Each row of a before or after table is a point. One or more steps were done to the points. Then noise was added and the rows were shuffled. The steps act on how far a point lies along the listed directions, d1 being the first. Name the steps. A step turns or swaps two directions, mirrors them in a line or flattens them onto one, adds a multiple of one to another, or multiplies one. Angles are multiples of 10 degrees, from the lower direction toward the higher: turns from -170 to 170, lines from 10 to 170 but not 90. Use the fewest steps. Two steps may share a direction if one is a turn and the other turns, adds or multiplies; they go together, in the order done. Otherwise the lowest direction goes first.

Directions:
(1): -4,-18,66
(2): 36,56,17
(3): -58,36,6
Before (13 x 3):
14,-18,21
-9,-9,-31
-18,116,9
68,28,-16
68,58,44
16,38,14
-31,35,47
-40,-2,33
-7,16,45
-29,25,11
40,29,-8
6,-40,-1
-100,-19,54
After (13 x 3):
82,21,70
-11,15,48
30,9,38
-65,2,-28
-1,41,44
-41,7,-20
-17,-27,23
11,0,-27
13,36,19
-90,24,25
-30,27,6
9,-41,3
-31,113,9
Steps: swap d2 and d3

Directions:
(1): 10,-64,-82,20,3,9,-5,-34
(2): -82,21,-29,-37,-42,-8,29,-26
(3): 44,28,-48,-48,12,14,55,44
(4): -36,19,-32,-20,38,30,-75,40
(5): 20,38,-32,6,-1,-94,-29,-6
(6): 36,47,0,-28,5,38,-23,-80
Before:
0,13,4,22,7,-64,20,46
11,9,65,30,-12,-41,-23,8
23,39,14,-9,1,-56,5,42
21,-14,63,16,9,-8,30,53
40,65,-51,-5,26,-1,-45,-26
26,7,-14,72,-20,-59,11,28
-95,28,-23,-75,-67,-51,54,16
78,48,14,-33,32,60,-17,-71
62,15,28,-10,-1,12,17,-24
10,-1,-52,-26,14,-13,-60,-1
After (10 x 8):
-70,17,-25,32,-26,1,4,58
13,-26,30,23,-10,70,66,18
-46,-16,-42,9,5,-20,20,35
-55,-41,-27,15,-11,9,-31,-7
-46,3,-68,-30,-4,-11,-16,-24
12,-29,51,-10,-28,0,50,4
35,-10,19,-25,24,123,17,-38
83,-45,-36,24,35,-83,-41,83
-24,-47,-51,-3,-8,8,25,40
-6,7,-18,-37,7,64,-16,-5
Steps: turn d1 and d4 by -170 degrees; turn d2 and d6 by 150 degrees; turn d5 and d6 by -120 degrees

Directions:
(1): 31,-46,-63,-6,4,31,-15,-13,94,-13,-3
(2): -65,8,-25,-67,11,27,-77,4,-21,-27,12
(3): 22,-27,-10,-25,82,-31,-3,-59,-24,49,36
(4): 55,-36,4,-2,4,-24,-8,21,-35,-93,46
(5): 13,26,-35,38,8,5,-30,75,0,49,70
(6): -17,-61,-67,34,-43,-32,-14,-4,-56,20,-33
Before:
-17,-31,-11,-7,-34,5,-7,1,-12,-26,-40
-22,-67,-68,13,-29,-32,-11,-23,-39,-13,-22
-32,9,53,-10,-23,-15,8,0,-65,-21,-6
-32,21,32,-18,7,14,11,-24,-17,3,-4
22,2,35,-16,19,4,36,-10,7,-27,-2
1,33,4,33,-9,18,42,2,41,39,-20
-5,-3,16,6,-7,-13,27,-1,-11,-21,-21
-10,38,55,-8,-3,5,5,21,-36,-20,33
-27,36,38,-6,4,12,10,28,15,11,-9
After (9 x 11):
-44,48,93,-14,16,-37,13,-2,-119,23,26
-41,-10,14,0,-8,-25,13,-5,-48,25,-39
20,-27,8,-35,39,-2,-9,-20,-3,-21,17
-4,13,3,5,23,3,26,-5,1,59,-2
-62,54,74,-5,-11,-12,21,-9,-82,37,-14
-36,10,10,7,2,-12,-2,-5,-71,33,15
20,-36,-36,41,-25,-21,34,-23,-7,2,-34
0,7,24,0,29,-24,26,-8,-28,12,8
42,-8,1,-23,36,1,-10,14,23,-75,72
Steps: multiply d1 by 2; turn d3 and d5 by 110 degrees; turn d4 and d6 by -110 degrees

Directions:
(1): 48,12,35,-12,-17,-78,-5,37,11,-53,30,-43,43,-14,-69,21,52,33
(2): 24,54,-64,14,-10,-49,-1,-25,0,-29,42,-7,-2,-38,109,-8,4,40
Before:
8,-8,61,-6,8,-25,-3,38,16,-20,3,-14,48,13,-102,19,29,4
-25,28,-65,13,10,22,-1,-38,-29,23,17,35,-22,0,110,-24,-30,3
34,-41,63,-4,-10,-33,-11,57,9,-32,15,-18,47,-2,-110,35,61,13
-1,-18,15,-19,13,23,8,16,-8,16,-30,13,-20,6,-73,7,-12,-23
25,-6,-11,-17,-24,-44,4,13,-4,-1,9,-7,1,-5,-3,19,15,-1
27,62,-85,13,-11,-54,-16,-26,16,-23,57,25,-13,-10,121,-25,-25,48
-13,15,-46,25,-27,43,11,-51,-24,7,2,39,-18,-3,91,2,-27,1
-31,-9,-16,12,33,51,1,-36,-12,36,-34,50,-35,18,25,-17,-29,-41
10,39,-66,24,-19,6,2,-50,-28,-10,10,7,-43,-23,95,-25,-19,16
15,17,-7,6,3,15,0,-9,1,-30,7,26,-12,-3,30,-9,-10,12
After (10 x 18):
-35,-24,-14,13,-5,83,8,-41,-32,41,-45,31,-57,18,12,-30,-45,-41
56,24,-28,18,-21,-80,-10,14,7,-59,66,-15,38,-47,46,25,55,58
12,0,-32,-9,-22,-27,4,2,-8,10,5,6,-10,-8,35,10,0,-2
-39,-4,-55,10,12,72,-11,-38,8,59,-20,75,-47,46,69,-37,-82,-26
-33,-33,19,7,-17,84,9,-28,-23,30,-39,43,-13,35,-19,15,-26,-37
0,0,6,7,9,38,-2,-5,2,-17,-12,35,-19,9,10,-12,-16,-6
32,49,-12,8,4,-76,-1,8,18,-49,48,-20,42,-22,16,7,35,43
-54,-37,8,-2,23,82,2,-8,-25,54,-36,43,-21,44,-16,-8,-34,-48
27,10,10,-18,2,-38,1,24,-4,-28,5,-13,2,-15,-60,13,18,10
-11,-31,46,-4,27,20,5,3,-6,15,-33,21,-3,25,-90,5,8,-36
Steps: turn d1 and d2 by 80 degrees

Directions:
(1): -16,42,-80,-30,8,-61,18,-40,-37,19,-50,8,13,21,73,-16,-50,-69,3,-64,-1,39,19,43,49,-28,2,-26,52,28,31,39
(2): -70,-30,4,-97,2,48,-11,68,19,-14,16,17,99,-48,-26,1,-38,-15,-19,48,18,25,-8,24,22,16,9,17,82,-2,24,0
(3): -20,31,-84,8,43,20,-25,-45,26,-60,-21,-5,-20,-42,23,52,50,-59,40,75,3,-10,27,23,23,45,14,3,5,-31,-81,-49
Before, 14 rows:
5,32,-8,12,-2,-34,-5,-20,6,-4,-24,-6,-15,-11,6,5,8,-26,10,-19,7,-1,24,-5,6,10,0,3,-19,5,-15,-9
-1,-32,-3,-10,5,43,-16,-6,28,-52,12,-5,22,-28,-22,27,33,28,-3,53,7,-23,20,-7,3,28,10,0,-14,-33,-33,-11
-31,-11,-25,-13,4,60,-36,-1,36,-42,11,-13,8,-64,-28,34,19,-20,31,63,19,-19,4,20,-8,50,-3,22,8,-21,-49,-52
-24,28,-48,-6,22,11,-18,-7,31,-30,-12,-8,-28,-19,11,26,2,-43,31,49,15,-7,22,22,15,23,-6,-9,18,-23,-45,-33
2,-5,-60,-16,25,-14,-2,-10,-18,-11,-13,-5,15,13,38,-4,-12,-44,6,-8,-10,31,-3,10,45,-24,13,-6,8,3,9,10
62,27,-17,37,-22,-98,34,-55,-49,72,-40,-17,-70,63,46,-13,-23,5,21,-106,-10,9,-1,2,1,-49,-2,-30,-47,39,16,43
42,35,-28,61,35,-42,-4,-85,7,-35,-34,-17,-90,4,36,40,56,-24,45,41,-5,-23,13,3,6,29,2,-9,-51,-32,-50,-45
56,-10,35,70,-14,-5,-3,-14,-1,9,13,-1,-45,29,-8,11,34,48,12,-29,-10,-16,-14,-48,-36,-2,0,8,-52,-4,-6,-7
-13,-12,3,-17,21,13,-16,27,-17,-32,-1,-7,15,7,-15,-4,-5,-6,4,37,4,-13,22,12,9,-7,-10,36,11,-20,-14,-14
-5,1,-9,-14,-2,6,-4,-4,3,-7,-7,11,43,-2,-5,-19,-19,-12,-6,-3,-5,-2,5,0,29,7,-17,3,28,11,5,4
57,23,3,60,-20,-47,13,-41,-13,33,-38,-6,-56,58,41,-33,-15,32,7,-77,-8,13,1,-2,-34,-25,-11,-15,-47,14,5,31
-17,50,-75,28,28,-18,-12,-49,16,-35,-34,2,-24,-26,40,30,23,-66,43,49,-10,-3,39,39,31,39,1,1,-18,-5,-64,-28
-19,53,-121,11,35,-30,2,-82,4,-28,-44,-3,-29,-1,44,30,20,-96,40,2,-1,23,29,43,44,10,19,-16,10,-4,-45,-5
-9,8,-25,-2,7,42,-41,-2,24,-48,12,9,-29,-42,-1,35,44,-14,11,73,-10,-10,19,-1,-6,55,21,-4,-10,-21,-56,-53
After, 14 rows:
-1,-22,24,-18,7,3,-11,32,-26,-14,2,-6,15,20,-14,-23,-19,9,-6,9,5,-11,15,5,-1,-20,-14,33,8,-10,9,3
45,-18,52,91,-1,31,-6,-14,38,-18,43,-17,-75,14,-72,23,77,53,15,42,-12,-46,-14,-49,-55,21,7,18,-106,-30,-54,-40
22,-37,39,-11,-28,2,9,10,-6,2,12,-2,27,22,-13,-20,-18,58,-32,-37,5,-8,5,-14,-3,-20,-7,-11,-15,2,38,40
33,37,-52,51,12,-20,-7,-58,11,-16,-46,-8,-54,22,46,5,18,-10,31,-10,0,5,17,13,-14,16,-3,-7,-33,-10,-54,-9
-8,-4,-4,-9,8,21,-12,-2,13,-21,2,8,38,-11,-18,-8,-4,-7,-3,22,-6,-11,8,-6,24,15,-15,8,16,3,-12,-11
39,-23,80,22,-44,7,-9,35,-11,27,38,10,-37,22,-22,-31,-4,67,-30,-34,-18,-4,-14,-41,-44,-3,-3,-12,-48,23,38,6
37,14,-14,40,-10,-46,11,-35,-21,25,-17,6,-27,44,37,-2,-8,4,14,-74,-8,13,-1,-19,4,-20,4,-10,-10,17,22,22
15,-40,73,8,-48,20,-2,30,2,34,30,-11,4,-1,-45,-26,-30,51,-8,-40,13,-15,-26,-15,-39,-9,-25,11,-18,21,39,10
33,36,-69,41,25,-36,-8,-70,2,-6,-35,-24,-76,-5,31,53,48,-29,65,26,-4,-16,18,12,11,18,18,-10,-53,-12,-81,-31
49,-13,93,89,-26,8,2,12,22,11,37,-6,-57,16,-50,-6,42,72,7,19,-19,-44,-4,-42,-52,15,-19,17,-112,-4,-27,-19
16,18,29,27,-7,-19,-7,-5,14,-4,-4,-10,-25,-8,-18,2,18,5,3,-14,4,-14,15,-21,-13,11,-6,9,-44,-2,-17,-18
94,-10,98,98,-12,-47,17,-42,-9,20,4,-21,-106,55,-14,0,41,76,13,-19,-12,-39,-17,-51,-52,-10,-19,-2,-111,-15,8,-12
23,-17,63,35,-16,14,-5,34,24,12,30,-14,-48,14,-43,-8,-1,45,-1,11,7,-27,-11,-26,-39,-4,-20,-4,-39,-11,-4,-15
17,-30,-15,13,29,33,-19,10,12,-34,22,-14,-4,-7,-14,16,38,-4,14,53,-7,0,-14,-19,11,4,13,13,-36,-23,-27,-31
Steps: add -0.5 times d3 to d2; turn d1 and d3 by 120 degrees
